Each row is a point. To make a cloud, some directions were put in groups of two or more. Within a group, all points are equally far from the middle, so they leave a hole (a ring in 2 directions, a hollow ball in 3). The other directions are filled evenly. Then the cloud was stretched, turned, moved and blurred a little. How many holes are there, and how many directions does each take, smallest first?

Cloud (22 x 3):
[[-16 -29 -15]
 [-33  37  10]
 [ 29  34  14]
 [-13  10  -5]
 [-38  48 -34]
 [ -5   8 -35]
 [ 31   3 -33]
 [-44   3 -34]
 [-24  16  11]
 [ 14  29 -41]
 [-24  -6  34]
 [-12   1  32]
 [-41  23  23]
 [ 25  36 -38]
 [-34  -2 -15]
 [-38  44 -39]
 [  7  31  20]
 [-28  57  23]
 [-40   5  -5]
 [ 36  30  30]
 [-41  29 -27]
 [ 32 -23  -6]]
Holes: 0

Cloud, 27 rows:
[[ 46   6  -8  32]
 [  2  23  14  42]
 [ 47  26 -28   9]
 [ 47 -20 -39  -9]
 [-42   7  21   1]
 [-28  42   6  -1]
 [ 22  22  26  28]
 [ 42  20  22   0]
 [  3  50 -14 -26]
 [ 34  33 -34 -26]
 [-19  19 -44  22]
 [-31 -12   3 -48]
 [ 26  10  34  18]
 [-28 -10 -49 -31]
 [  2  53  -3   2]
 [ 44  26 -24  21]
 [-26  41  11   4]
 [ -7 -14  13  42]
 [-30  43  -8 -15]
 [ 18  -9 -29 -58]
 [  5 -37 -41 -36]
 [ -7  11  22  40]
 [  5  37  21 -29]
 [ 16  32  28  17]
 [ 45  16  11  21]
 [ 24  29 -49  10]
 [ 17  34 -50   0]]
Holes: 1 (4)

Cloud (52 x 6):
[[ 29   0 -10 -44  47  36]
 [ 38  -2 -57  35  31  54]
 [-26   1   5   7  16  21]
 [-19 -67   2   0  -2  22]
 [ 40   1  37  -8  -9   9]
 [ 27   0  30  39  26  19]
 [ 15 -48 -28 -28 -27  53]
 [ 18   2 -23  39  57  29]
 [  0 -15 -30 -48   8   1]
 [ 50  -4 -40 -32   9  19]
 [ 17  34   4   0 -31  23]
 [-18 -29 -20  43   7  57]
 [ -7 -28  35   3  -8  19]
 [ 24 -27 -46 -19  28  15]
 [ 19  -2   3  35  41  10]
 [ 51 -28  28  14  -6  51]
 [ -3  35   8 -43  13  27]
 [ 29 -16 -33 -39 -19  34]
 [ 44 -64 -27 -24 -18  25]
 [ 39   9 -50  33  12  30]
 [  3   0  15  25  65  -3]
 [ 52  -9 -32  -7 -18  56]
 [ 34  -3 -20 -19  -9 -39]
 [ 19  60  -4  19  33  32]
 [ 13 -16  26  -4  -6  34]
 [ 18 -36 -16  -4 -20  49]
 [ 54 -13  -1  14   6  74]
 [  1 -12  16  22 -22 -13]
 [  6 -34   0  27   2   9]
 [ 22 -16  14  36   5  17]
 [ 30 -21 -23 -20  23  -9]
 [ 28  60 -67  17  18  34]
 [-28 -14 -27 -12 -30  13]
 [ 22  -3 -17   7   1  66]
 [  2  -8  -8  41  27 -14]
 [ 30   3   8   1  30  36]
 [-18  -6 -58   4  12  27]
 [ 28   0  13 -21  22 -12]
 [ 37 -26 -18  27  -6 -21]
 [ 44 -32 -27  -7  40  -2]
 [ 12 -14  32 -19  38   5]
 [-13 -17 -15 -37  30   9]
 [ 10  -1  -4  22 -23 -18]
 [ -8   4   0 -45 -36  18]
 [ 42  14  19 -26  50  41]
 [  4  40 -61   1  21  25]
 [ 35 -34  36 -29 -14  45]
 [ -9  -4 -43  37 -12 -20]
 [-18 -25  -4 -20 -36  37]
 [ 33 -10  19 -26 -29   5]
 [ 12  27 -44   6  11  26]
 [  9 -49 -55  -5  -1  49]]
Holes: 0
